Each row is a point. A path goes straight from each point to the next, and from the last back to the first. The post is the endless flat space through its rows: a point in 2 columns, a line in 3, a plane in 4, and so on, so that a path can go around it. Count how often the path circles the post. Going back the other way cancels.
(in the rows, 128 means zero)

Post (1 x 2)
[[116 152]]
Path (27 x 2)
[[ 85 147]
 [ 90 179]
 [135 168]
 [143 146]
 [131 131]
 [ 98 135]
 [ 62 163]
 [113 179]
 [173 183]
 [180 142]
 [127 115]
 [150 151]
 [148 173]
 [101 173]
 [ 87 148]
 [ 83 113]
 [136 111]
 [167 158]
 [165 174]
 [159 140]
 [114 112]
 [ 97 143]
 [ 53 172]
 [110 194]
 [159 164]
 [164 111]
 [ 94 126]]
Times around: 2

Post (7 x 8)
[[148 148 144  89 156 121 124 121]
 [128 109 107  78 146 104 111 127]
 [131 115 141  86 148 146 111 118]
 [160 124  69 120 168 121 109 102]
 [145 128 158 207 137 108 121 108]
 [ 67 129 154 125  71 145 143 129]
 [144 134  98 177 195 106  98 164]]
Path (27 x 8)
[[153 147 112 123  89 161  92  50]
 [161 164  97 150 114  99  95 115]
 [136  85 138  89 124 103 127 165]
 [168 139 109  88 139  99 150  81]
 [103 127 180 199 134  90 133 128]
 [109 101 188 122 140 135 161 125]
 [150 159 140 168 137  67 141 154]
 [ 96 148 144  89  73 151 138 101]
 [137 112 134  96  91 177 123  71]
 [167 159 173 149 181  66 125 186]
 [157 164  67 138 155 150  94 142]
 [123 189 159 198 146  98 117 131]
 [ 82 140 152 154 121 109 139 124]
 [127 101 125  53 173 129 127 148]
 [124 101  89 141 146  88 169 143]
 [142  86 156 142 144 141 125  52]
 [159 128 131 101 152 129 171  71]
 [143 102 163 104  93 176 178  80]
 [102 144 180  56  67 139 135 112]
 [151 147  98  93  92 138 123   7]
 [ 85  84 135  87 103  92 114  99]
 [125  97 172 126 175 133 152 138]
 [142 104 132 131 136 113 126 126]
 [153 100  93 172 147 127 122  66]
 [135 104 184 140 173 161 122  75]
 [139 126  97 130 203  67 143 185]
 [165 126 163  87 115 158 125  94]]
Times around: 2

Post (13 x 14)
[[174  33  74  70  98  93 176 138  63 174  68 111  83  91]
 [133 142  94 123  98 124 149 150 121 169 126 138 137 128]
 [103 108  84 141 162 123 126 142 135 122 168 128 170 124]
 [140 161 142  38 110 101 150  85 149 123 126 153  83  91]
 [149  82 110 150 126 105 144 171 114 156 148 149 114 122]
 [167 121 119 132  71 154 166 156 142 134 128  97 116 145]
 [114 138 116 169 156 111 128 147 116 149 138 104 112 111]
 [117 116 134 146 144 128 164 147 133 170 155 107 174 138]
 [155 117 110 149 111  87 159 129 122 121 119 111 162 118]
 [161 130 180 114 125 169 105 204 115  97 121  46 186 137]
 [112 128 103 154  95  84 114 106 147 142 163 109 130 131]
 [ 89 146 153 151 116  84  84  86  90  60 129 154  69 114]
 [155 156 142 172 113 143 107  93 136 136 148 139 126 151]]
Path (27 x 14)
[[167 158 130 158 150 180 147 177 109  91 114  82 143 140]
 [192 108 158 161 143  88 176 145 100 195  89 108 169 154]
 [149 107 156 105 163 114 129 193 148 168 133 146  71  77]
 [166 144 176 142 159 164 100 121 119  88 141 124 124 110]
 [162 143 143 154 148 145 117 164 108 138 134  78 154 122]
 [189 141 143  70 134  97 169  79 116 182 118 134 160 128]
 [158 147 134 153  95 129 133 153 150 195  97  67 103 154]
 [130 120 194 125 156 131 117 118 141 117  98 124 135 106]
 [139 123 130 185 143 163 133 169  95 124 127 147 132 126]
 [172 102 134 153 173 137 133 178 102 203 160 130 113 110]
 [120  93  57  77  28   7 144 122 144 131 167 154 149 122]
 [165 109 168 120 122  96 126 160  90 131 178 133 177 143]
 [138  99  93 135 136 104 138 167 131  97 134  58 160 129]
 [ 87 156 119 156 130 133  70 135 144  90 122 122 116 132]
 [130 114 113 153 116 111 155  86 148 177 114  91 123  87]
 [140 133 155  98 101 152  80 103 120  78 177 108 193 147]
 [164  79 162 100 165 108  98 173  54 107 136 124  92 102]
 [167  95  91  94  98 136 168 102 199 132 178 136 132 163]
 [ 99 141 145 136  89 131 116 180 107 168  91  61 148 137]
 [104  67  40  70 210 143  66 136 143 125 176  66 212  80]
 [137  88  79  56  97 117  93 175  74 146 145 116 129 102]
 [161  87 159 110 147 179 166 198  99 176 175 127 115 181]
 [154  82 101 118 145 183 229 188  71 167 121  85 142 162]
 [ 96 114  81  71 172 115 144  83 106  83 167 122 212  88]
 [123 154 127  71 109  91 139 181  65 115  85  41 151  65]
 [149 110 144  71  94  46 152 174  92 134 143 125  90 107]
 [118 102 115  87 174  88 109 127 107 139 151 207  86 129]]
Times around: 4

Post (17 x 18)
[[131 145 102 130 104 161  68 118 196  96 150 149 103  96 142  80 131 107]
 [115 191 103 101 175 120 154  76  59 112 133  57 157 155 129 113  96 147]
 [136 184 167 139 113 214  89 105 161 141 183 160 124 139 133 108 166  60]
 [115 176 108 120 179  70 150 130  87  94 116 102 210 176 128 157 117 163]
 [105 146 140 141 120 168 144 143 166 127 129 120  81  85 186 107 139  98]
 [180 160 132 112 148 167 142  97 174 109 143 146 110 137  69 139 130 115]
 [ 79 106  92  97 134 127 141 155 128  88  99  92 133 195 108 130 131 153]
 [105 119 114 127  69 110 130 137 121  84 126  83 110 111 132 157 117 114]
 [ 89 118 120 117 109 107 158 134  80  97  99 131 156 131  86 130 113 182]
 [125 160 142  69  83 163 132 100 160 127 169 118 127 133 170 115 142 114]
 [ 89 118 120 136 127  76 199 114 123 101 129  78 174 153 108 114 130 133]
 [156 171 119 172 102 154 134 139 155 111 189 164  92 160 155 102 136  73]
 [ 74 125  90  77 136 114 175 128 112  67 101 120 195 127 128 140  97 111]
 [120 135 100 155 142 168 103  87 168 134 166 174  75 119 160 118 181  96]
 [ 54 164 117  70 165  28 173 114  78  69 110  97 149 145  90 139  89 158]
 [183 124 117 119  86 133 122 143 159 132 125 141  54  99 146  98 186  70]
 [153  86 158 137 129 119 123 137 117 134 135 127  99 140 146 111 119 106]]
Path (24 x 18)
[[139 136 102 127 133 144 135 153 120 152 107 161 116 153 170 132 151  87]
 [ 79 112  85 111 142 123 141 160 168  99 141 135 134 185 145 109 133 140]
 [ 95 139 118 127  89 164 144 195 143  65 136 150 168 102 148  97 117  93]
 [ 55 153 121  95 120 128 118  66 101  86 157 150 102 112 157  97 150 101]
 [106 170  69 131 107 125 190 100 185  46 149 120 108 144  80 126 106  75]
 [ 84 177 117  93 139 158 175  89  91 159 144  77 157 129 173  84 115 143]
 [186  81 107 156 184 169 128 138 135 138 158  69 130 235  74 124 168 120]
 [ 94 116 132 110  95 169 129  98 188  75 156 104 110 118  68  83 155  90]
 [127 155  87  75 121 179 151 154 151 113 117 154 147 108 148 149 149  93]
 [151 102  84 130  77 104  83 107 139 124 134 123 119 158 143 158 124 117]
 [101 183 180 151 139  55 188  90 119 109 133 139 117  71 158  96 105 105]
 [ 97 112 193  96 119 103 182 205 111  82 121 127 153 178 112 125 109  75]
 [136 176 130 147  92 142 117 125 162 115 190 119 193  87 181  97 116 105]
 [ 10 113  89  75 129 152 157 102 185  94 119 146 155  76 147  88 122 108]
 [ 80 127 117 122  61 195 104  77 125 108 159 146  78 132 103 136 125 133]
 [ 48 109 152 153 129  75  91 142 131  59 111 175 145 115  89 134 132 112]
 [238  62  99 211 168 150 196 144 111 140 172 178 104 147 147 110 170  32]
 [156 235 145 136 171  99 124 104 138 116 175 138 166  98 134  92  85 109]
 [185 139 127 196 153 113 145  97 120 138 145 143  95 177  70 140 141  85]
 [ 98 120 121 144 141  83 134  94 137 123 163 114 116 200 128 140 161 134]
 [167 160  59  91 163 167 141 105  98 150  93 150 166 129 112 145 145 150]
 [145  67 115 144 191 123 133 103 157 144 125 173  76 129 100 123 167 138]
 [ 78 161 130  83 103 130 186 100  95  91 158  49  95 130 146  93  76 142]
 [ 57  52 103 174 101  70 171 129  67  61  91  97 108 141 113 139 100 164]]
Times around: 0

Post (17 x 18)
[[150  86  93 176 117 108 179 192 141 168 105 148 126 180  98 133 104 132]
 [ 88 116 125 121 143  99 134 187 136 111 152 116 129 196 146 126 119 109]
 [128 103 118 145 156  94 139 118 137 133 105  93 117 184 111  71 129 116]
 [126  96 132 123 121 127 123 114 107 188  98 152 135  92 172 122 146  94]
 [ 98 135 136 137  98 124 102 132 136 135 134 167 161 106 107 102  99 176]
 [139 114 104 159 115  81 127 226 161 117 184  80 117 176 163 104 100 139]
 [166  99 121  87  98 153 116 149 143 148 109 140 109 153 158 119 129 122]
 [127 158 110 128 164 160 103 125 110 100  98 149  99  64 128 144 125 142]
 [130 106 138 168 146 146 129  77 184 119 108 115 146 131 103  84 134  91]
 [124 189  88 140 150 163 117 125 118 102 116 125 150  84  84 107  75 150]
 [159 200 202 107 133 168 170 102 159 143 103 186 161  81 130  55 128 152]
 [152 106 168 134 169 128  87 143 118 118  63 137 148 102 179 174 125 100]
 [126 113 135 152 126 103 147  84 128 137  88 169 158 124 163 132  93 136]
 [101 112 149 142 159 155  79 102 160 147 170  88  77 195 100  98  78 104]
 [141 148  43 209 136  66 166 197 165 139 170  62 138 226 108 153 148 172]
 [147  82 140 133 153 164 129 127 112 103 122  76 127 144 140 137 143 132]
 [152 124 167  97 121 121 123 128 130 127 139 147 127 105 127 133  94 117]]
Path (27 x 18)
[[127 109 133 146 100 152  71  96 133 153 189 158  97 107 113 104 128 176]
 [205 152 176 117 120 147  81 118 171 111 136  91 125 164 173 119 115 135]
 [126 123 135 160 157 134 131  97 109 122  44 115 122 148 162  95 168 123]
 [143 139 117 181 155  95 131 161 179  71  89  96 135 163 110  99  77 146]
 [202 159 146  97 207 125 179 148  94 105  95 120 100 143 143 191  64 119]
 [112 130 123 162 187 175 124  51 224  92 153 117 128 197  80  86 218 101]
 [124 136 156 157 137 103 194 126 130  62 145 128 169 162 182  48 118 113]
 [ 33  87 154 178 185 125  98  91 130  63 107  80 150 173 159  60 120 110]
 [114  55  87 146  86 127 132  95 145 152 126 152  86 101 132 112 101 113]
 [166 119  85 116 108 103 160 114 146 185 110 138 144 107 168 158 111 116]
 [149  87 173 151 144 116 148 164 145 147 155 139 163 209 213 129 106 142]
 [148 158 145 178 177  89 198 125 154 178 125 133 126 231 176 145  97  92]
 [129  99  93  99  41 177  88 118  91 173  83 147 132 149 120 103 119 171]
 [143 144 206 167 163  91 164 142 184 125 150  99  72 158 123  77  84 143]
 [124 127 154  79 123 109  97 107  84 166  97 145  88  79  86  87 118 170]
 [ 83 122 102 102 150  92 125 192 116 124 111 154 130 116 110  57 112 141]
 [116 134 113 156 197 164 153 112 148 118 119 130 120 179 124 112 168  74]
 [126 130 129 190 136 122 128  92 135 163  72 164 144 180 151  93 129 116]
 [113 180 151 148 152 108 115 164 208  88 146  85 149 187  66  71  91 104]
 [202 130 232 148 139 116 166  65 194 115  54 146 190 114 174 159 115 146]
 [105  68  78 147  97 116 134 172 130 143 135 105 141 132 168  81 140 164]
 [114 134 184 149 157 140  67 172 161 151 180 183 143  66 144 175  88 104]
 [191 132  94 171 152 110 142 221 130 203 145 138  98 126 142  94 136  71]
 [123 191 155 191 181 152 161  82 112 104 129 111 140 135  99  56 117 145]
 [105 124 118  82 117 128 164 153  86 128 107 146  71 101 150  91  82  84]
 [ 74  86 128 177 149  91 138 129 157 170 180 100 116 176  91 166 122 114]
 [123 151  71 144 148 130 179 139 110 123 159 106 169 121 124 137 155 169]]
Times around: 5
